Rows are points. The last column is the point's height on a tilted bowl or saddle (a function of degree 2), plus a little noise. Along how many of its main directions does it bend up, bend down or stay straight?

Points (10 x 3):
[[  35   38    8]
 [  -2   63  -28]
 [   2   -3    3]
 [  70   -3   -8]
 [  73   -7  -13]
 [ -63   65 -110]
 [   3  -28   -9]
 [  11  -61  -47]
 [ -19   -5   -9]
 [  33   -5    7]]
Directions: 0 up, 2 down, 0 straight

Points (12 x 3):
[[-47 -68  58]
 [-37   6   1]
 [ -5 -41   4]
 [  3  36  15]
 [  5  49  26]
 [-41  29   1]
 [-56  16   8]
 [ 58  13  56]
 [-35  43  -1]
 [ 55  54  98]
 [ 16 -54   0]
 [ 45  16  41]]
Directions: 1 up, 0 down, 1 straight

Points (17 x 4):
[[  9 -13 -20 -25]
 [ 49 -61  59  30]
 [ 10  17 -19 -12]
 [  4  -9 -61 -10]
 [-46 -27 -87   4]
 [ 67  36 -24  60]
 [  6 -13  12 -22]
 [-67 -17 -16 -23]
 [-76 -49 -18  -9]
 [-29   0 -35 -27]
 [ 26  52 -13  40]
 [-24   5  39  -4]
 [ 63  34 -57  63]
 [ 42  68 -14  76]
 [ 11 -23   7 -24]
 [ 60  29 -27  43]
 [ 16  72  20  75]]
Directions: 3 up, 0 down, 0 straight

Points (18 x 4):
[[-31 -41 -26  26]
 [ 53  35  -6  -5]
 [ 28  12 -54   6]
 [-20  47  -3  25]
 [-44 -40  -8  30]
 [ 41  27  17  -4]
 [-63  30 -36  65]
 [ 50 -41  68  72]
 [-44  22  28  35]
 [ -9   7 -20  -1]
 [ 49  37  -6  -5]
 [-15 -35 -30  15]
 [  3  17  74  47]
 [-50 -53 -18  47]
 [ 75 -41  36  54]
 [ -6  82  29  67]
 [ 72  22   1  -1]
 [-78  -9   0  56]]
Directions: 3 up, 0 down, 0 straight

Points (21 x 5):
[[ -31   26   42  -56  -11]
 [ -17    5   33  -21  -13]
 [ -35   18    5   12   16]
 [ -47    1  -51  -29  -18]
 [ -31  -59    2  -27  -24]
 [  28    7   46  -75  -92]
 [  -6  -28  -74  -47  -39]
 [  11   36  -12  -44  -30]
 [  11  -40   47   32   -5]
 [  43   -3  -27  -39  -37]
 [ -51  -65   11   15  -24]
 [  54  -75   -8 -111  -93]
 [   1   56   16   -7    0]
 [ -75   79   85   13   82]
 [ -29   62   55   35   21]
 [ -22    3    0    1    8]
 [ -58   48   22   19   44]
 [  18  -22   -7  -36  -15]
 [  -5    1   51   79  -16]
 [  22  -17    9   -7   -1]
 [ -17  -21   -5  -40  -17]]
Directions: 1 up, 3 down, 0 straight

Points (41 x 7):
[[ -35    1   18   29   -6  -12   18]
 [   1   28  -38   55   34  -30   28]
 [   4    6  -10    9   43  -46   16]
 [ -21    1  -88  -54  -19   20   63]
 [  66  -26   29   43   19   -4   21]
 [  45  -61  -12  -47  -85   20   58]
 [ -21   36  -43   71  -46   10   50]
 [ -12   23   -3   13  -89  -31   19]
 [ -44   10   29    2  -46  -32   27]
 [ -19   30   31   14  -51   27   24]
 [  85  -37   -6  -35   12 -108   41]
 [  33    7  -19    4    6    2   17]
 [   5   46    9  -28   14  -12   14]
 [  14   43   25  -26  -41   50   21]
 [ -12  -42  -26  -23    3  -10   28]
 [  28    5  -40   41   14   29   31]
 [  30   24   42  -33   23  -10   13]
 [  45  -78   -5    5   35  -36   37]
 [ -50    7  -80   65    0  -49   51]
 [ -51    1   10   58   15  109   14]
 [ -19   18    8   10  -23  -27   15]
 [ -68    6   51  -37   10  -23   32]
 [ -87  -24  -33   34   49  -31   58]
 [ -25  -66   18   17   43   -3   26]
 [  76   48  -66  -76   14   15   83]
 [   4  -35 -101    1   11  101  101]
 [   7   -3  -10   -2  -12  -16   14]
 [  84  -22  -30  -13  -15  -29   34]
 [  15    8   -3  -27  -83  -14   26]
 [ -14   26   54  -10  -35  -26   25]
 [ -28   22   61  -73   45  -40   38]
 [   0   32  -36    1  -40  -50   12]
 [   4   -3   57  -65  -25  -24   42]
 [  19  -36   36   11  -33  -70   15]
 [  10   57  -55    7   -2   52   39]
 [  30  -24   48   46   11   31    9]
 [  50   69   27   66  -31    3   35]
 [ -45  -40   -4   87  -17   51   65]
 [ -48  -34  -43   62   31   64   60]
 [ -44  -45   40   41  -17   -9   35]
 [ -24  -32  -10  -68  -59  -24   41]]
Directions: 5 up, 1 down, 0 straight

Points (43 x 7):
[[ -17  -40    0  -97  -18  -59   39]
 [   9  -41  -15   26  120  -21   89]
 [ -34   29   25  -52   -3    5   13]
 [   5  -32  -25   -3   13  -29  -10]
 [  -2   17   46  -66  -15  -29   28]
 [  34   59  -32  -11   99   39   38]
 [  61   18   76   43   33    0   56]
 [  13   48   -5  -97  -53   31   32]
 [  42  -28  -40   -6  -62  -35  -56]
 [   9   12   19  -17  -10  -53    4]
 [  22   18   26   45   13  -19   26]
 [  15  -80  -18   47  -60  -50  -56]
 [ -35  -36  -22   17   34   18   23]
 [  28  -19   -6   54   42   32   43]
 [ -47  -45   51   -5  -22   65   16]
 [  10   30  -28   -7  -69  -10    0]
 [  39   33  -30  -20    6   14   -8]
 [  13   -2  -11   83   90   78  121]
 [ -76  -43  -32   17  -23  -53   38]
 [ -67  -42   66  -50   19  -35   62]
 [  70  -47   -3  -24    6  -55  -20]
 [ -77   55  -16   38   19    2   40]
 [  58  -31   26   14   68  -36   46]
 [  27   23  -13  -11   -8   -9   -6]
 [  66  -39  -19   19   38  -28   -1]
 [  18  -10  -35  -22   46    1   -5]
 [  50   32  -22  -36  -32   23    2]
 [  26    6  -10   67    4   16   21]
 [ -25    4  -74   28   60   25    6]
 [   1   26   56   41  -35  -11   26]
 [  11  -16   13   67   17  -75   12]
 [  -2   43  -50   60  -19   41   25]
 [  16   40   15  -38  -15   14   17]
 [ -39   43   45   30   32   26   32]
 [ -32    9   -8  -26  -28   70   13]
 [   7    3   12  -70   -5   23   20]
 [ -24    9  -60   54  -14  -19   -6]
 [  55    9  -50    0  -44   -9  -46]
 [  48  -39  -59   55   58    4   20]
 [  14  -54  -14  -10   28   -5   16]
 [  86   -7   35  -34   17   18   51]
 [  -8   20 -115  -21   77   19  -71]
 [   5  -61  -17   -8  -48    5   -9]]
Directions: 3 up, 2 down, 1 straight

Points (70 x 9):
[[  -4   27  -23    0    9   35  -16   16   10]
 [ -24   42   48   21   49  -14   23  -28    3]
 [ -23  -26   22  -50   54   85   35  -17   37]
 [ -32  -94   10   70   39  -64    9   10  -74]
 [ -17   35   -3   32   20  -31   29  -48  -15]
 [ -15   64   -6   55  -69    5  -68  -41  -62]
 [ -20  -13  -32   41   -5   19    9   66   -5]
 [  65   -4  -45  -60    0   17  -47  -70  -55]
 [ -62   55    3   45   -6  -55   35   -5  -33]
 [  33  -43  -17  -25   26    8  -40   32  -14]
 [ -11   10   21    0    8  -36    2    6    1]
 [ -17    7  -10   56   30   49   -9   86   23]
 [ -48   20 -104  -55  -24  -40   19   26  -15]
 [ -78  -70  -46    9  -69    5  -19  -34 -121]
 [  18  -23  -11   -7  -57   44   18  -29   -7]
 [ -38   52   -5  -43   77   15   26   25   63]
 [  83   -1   29   -1   34   14   18   -6   61]
 [ -31   77  -14   48   78    7  -61   15   12]
 [ -24   39   55   27   31  -12   15    3   10]
 [  45  -31   16   18    6  -88  -51   13  -20]
 [  61  -48   23  -10  -12   43   12   47   42]
 [ -96    4   -3   27   39   71  -16   37   -2]
 [  22  -70  -82  -39  -28   33  -58   40  -96]
 [  -5  -48  -28  -31   24  -14   41  -30  -18]
 [ -14  -16   -4   10  -76    7   27   -4  -19]
 [  36   34   35   74   37  -58   33  -12   15]
 [   8  -24   -4   60   13  -49  121   52  -15]
 [  13    2    8  -73   31    2    3   -3   13]
 [  66   70   57   30   56  -27    9  -32   33]
 [  -3   85  -45  -14   -2    0  -28   12  -10]
 [ -33    4   31  -24 -107    1  -47  -61  -45]
 [  16   63   34  -11   69   40   34   21   66]
 [  -1  -53   15   23  -27   26   -3  -22  -12]
 [ -41  -15    3   13  -38   89  -18  -10  -27]
 [  -3    3   24   55  -33  -38    7   57   16]
 [ -17   11  -11   53   23   15   -1  -23   -8]
 [  16  -18   28   50    4   18  -22   -4   20]
 [ -24  -51    0  -16  -48  -35    8    7  -31]
 [   4  -42   19  -11    2   85   23  106   23]
 [ -55  -18   28   12   56    5   -6   88   17]
 [ -15   -2    7   19   17  -71  -25   13  -24]
 [  35   12   16   -6   22  -19  -55  -58  -24]
 [  20  -57    4   -6   34    7   51 -113    2]
 [ -69   54   17   29   66   14  -86    9   -5]
 [ -36   45   33   46    2   11   60   37    5]
 [   9  -58   33  -41  -16  -29   36   -7  -10]
 [   3  -82   35  -18  -40  -43   56    3  -21]
 [  14  -59   20  -59   10   -5    2   11  -10]
 [ -21   52  -61   38  -35  -36   61  -33  -41]
 [ -13   30   34   10  -13  -15    8  -17    0]
 [  14   67    2   41   -2  -24   14   55   15]
 [  31    8  -53  -33    3   -8    5   21   -9]
 [  40   15   10   74   16   -3  -35   10   29]
 [  -9  -23  -41   24  -78   17  -10   60  -27]
 [  16   -1   -1  -47   30   55  -40    5   16]
 [-117   -8   30  -49  -14  -12   11  -34  -46]
 [ -16  -36   32   25   27  -68  -42   14  -35]
 [   1  -22   32  -16   52    5  -23  -16   -3]
 [ -12   25   -9   -3   44   29   48   25   40]
 [   1 -103   43   -3  -99  -51   36  -23  -25]
 [  14   49   37   30   -8   52   18  -30   30]
 [ -27    0   21   34   22    5   48   33    9]
 [  13  -46  -24  -45  -25   33  -41   11  -30]
 [  17  -10  -64   71  -22  -36    5  -82  -62]
 [  69  -66   16   40   18   -3  -55   73   30]
 [  11  -29   30  -83   39  -15    4   -5   -7]
 [  32  -47   -9   71   13  -66   33   29   -3]
 [  20    3   87  -24  -33  -19   68  -27   14]
 [   5  -20   -8   47   58  -33   73   35   11]
 [  53   11   79   62  -96  -36   26  -12   56]]
Directions: 2 up, 4 down, 2 straight
